Each row is a point. A path goes straight from each point to the next, and from the last back to the first. The post is the endless flat space through its rows: a point in 2 columns, a line in 3, a plane in 4, and so on, so that a path can go around it. How many times does the path go around the post? Going back the other way cancels.

Post (1 x 2):
[[-15  -4]]
Path (17 x 2):
[[ -5  20]
 [-46  34]
 [-58 -34]
 [ -5 -41]
 [  8  -8]
 [ 28  33]
 [-28  44]
 [-37 -13]
 [-55 -21]
 [-74  34]
 [ -9  62]
 [ 20   0]
 [ -4 -19]
 [-28 -42]
 [-47  -5]
 [-20  33]
 [ 19  16]]
Times around: 0

Post (7 x 8):
[[-13 -19  -7 -68   4   1 -15  13]
 [ -6  18 -54  10  -5   0 -26 -21]
 [-27  10 -32  17 -53 -25  10  21]
 [ -7 -57 101  38   3 -81  67 -82]
 [-10   4  32  27   7   1  38  35]
 [ 12 -37  49 -20   9   4 -47  48]
 [-59  35 -63   9 -66  50 -31  -1]]
Path (25 x 8):
[[-48  26 -16  68 -32   8 -11   9]
 [-27   2  25   4  -9 -42  27 -14]
 [  7   5  47   0   3  -1 -21 -19]
 [-56  37  -5 -69 -15 -47   5  -3]
 [-74 -41  55 -10  18 -16  16 -64]
 [-63 -30 -15  17 -54 -24 -21  21]
 [-44  20  28   0   0  -8  -3   8]
 [ 11  -5  50  -6 -35  -6 -55   6]
 [-27  23  31   7 -58  32  -2 -14]
 [-46  25 -23  -5 -44  -7  -8  24]
 [-24   9   9 -21  -6 -59   8  34]
 [  3  53   4   6 -28 -22  31  -4]
 [ 25 -28  14 -35   8   5 -32   6]
 [ -5  -9 -44 -21  -6   7   4  42]
 [-44   4 -47  -9  33  38 -10  -3]
 [-51  21 -29  51 -66  -9 -32 -10]
 [-24   2 -14  47  10  -8 -82   7]
 [  0  36 -49   8   6 -64  18 -20]
 [ 12 -22  35  -5 -33 -31 -10   7]
 [ 41 -32 -22   9 -26  15  -7 -26]
 [ 16  17  55  12 -59   4  27  10]
 [ 21  -1 107  19 -23 -48 -42  -2]
 [ 25  14   3 -31 -36  19 -41 -58]
 [-22 -38   4  24 -60  44   2   3]
 [  2   7 -17   0  52  51 -10  44]]
Times around: 2

Post (13 x 14):
[[   7   10  -19  -29   10    0  -38   19  -17   -7  -20  -52   70   19]
 [ -15 -104  -36  -60   43   65  -79  -37  -96  -69  -36  -10  -13   -4]
 [  22  -20   40    3  -24  -35   -2  -31   26   39    6  -64  -29  -75]
 [  -8  -15   45   -1   23  -61    1  -41   25   25    1   10    1  -43]
 [  31  -18  -65   36   35   24  -60    9  -20  -14  -32  -31   56  -13]
 [  11   22  -42  -37  -33   69  -38   -1   35   17    7   37   20   30]
 [  26  -24   19   26  -10  -36   41   15  -28   20   36  -32   61  -51]
 [ -36   39  -30   13  -43   75    6  -54   50    4   -6   -9   34   34]
 [   8    3    6   14   -4   -3   -7   23   34  -51   -9  -30   23  -43]
 [  29   -6  -30   -6    4  -35   45   -4   13   16   -9  -29    5  -10]
 [  -9  -14    7   14   36  -15    4   19    0   15   43  -45   -6  -13]
 [ -36  -68   25  -50   15   91  -22  -20  -21   16  -80   35  -44   24]
 [ -36  -75   19  -20  -42   45  -50  -39   -7   -9  -44   33  -52   65]]
Path (30 x 14):
[[ 26 -33  -1  -3 -15 -42  11  17  59  12 -11 -36  21 -18]
 [  6 -46   6 -52  -4 -10  -1 -22  -7  59   7 -53  14  17]
 [ 26 -38  -1 -20  -1  10 -52  29  52  33 -18 -24  -7 -18]
 [-44 -10   4 -23  17  17  12  57   0 -20  -1 -48  57 -25]
 [ -3 -22   6 -11 -46 -22 -47 -29  20  35  24  59 -20   3]
 [  0 -71 -27  -4  -3  12 -20 -35 -58   2 -39 -33  23 -98]
 [-21 -35  28  -3  11  35 -55 -67  37  -3 -49 -65 -30 -87]
 [ 34 -35 -31 -13  38  -3 -49 -40  11 -14 -69 -44  39  16]
 [ 37  -3   5   6  -6  -8 -73 -25  53  12  -3 -22 -10  21]
 [  0  15  -1  -9  -5  91 -31 -35   3  -6 -39 -49  16  48]
 [ -8 -85  28 -38 -12  50  22 -75 -33  38  11 -17  -5  41]
 [ 45  -8 -36 -36 -36  32 -57   8  34  45  -8 -65  22 -24]
 [ 20 -23 -28 -38 -38 -33  -6 -40   3  22  -8 -21  17  -2]
 [ -3 -31 -28 -12  19  27 -42  29   0 -30 -52 -44 -10 -50]
 [-16 -32 -64  -1   8  61  -5  27  11 -30 -27 -21  24 -34]
 [ 20 -45   0   7 -21 -12  -3 -54  27  51  -6 -45  39 -14]
 [  5 -31   0 -28   6 -35 -23 -31  26   9  49 -72  27  37]
 [-55 -45  23 -24  19  20 -61  -8  52 -17 -36 -40  -9 -28]
 [-17 -43 -15 -12  11   8 -37 -14 -30  21  17 -19  19 -44]
 [ -9  -4  16   3  39   2 -46  12  13  20   8 -23 -51 -68]
 [  8   9  -3   9 -26  33  30  -3 -30  -2 -54   8 -11  -7]
 [ 14 -21  20  -7 -24   9 -29 -14 -38   4 -13   0  55  87]
 [ 34  18   2 -22  29  11 -32  -9  -4  -6  28 -16  31 -32]
 [ -9 -16  14  17 -19  22 -34 -52 -13 -13  -9 -27 -13 -59]
 [-44  -9   2   8   8  13 -33  -8  -7 -39  -4  25  42   9]
 [ -9 -21 -58 -20 -16   4  11 -21  28   7 -10   9  28 -49]
 [ 24 -55 -21  -7 -10 -46  43 -11   6  51 -35 -22  -7  23]
 [ 13 -41  12   6  15 -18 -18 -28   4  20 -14 -30  30   5]
 [ 50 -17  -8 -14  11 -17 -54 -18  -1  -4 -73 -81  14 -34]
 [  2 -57 -19   6  35  -2   6 -34 -18 -12  -8   4  37  26]]
Times around: 0
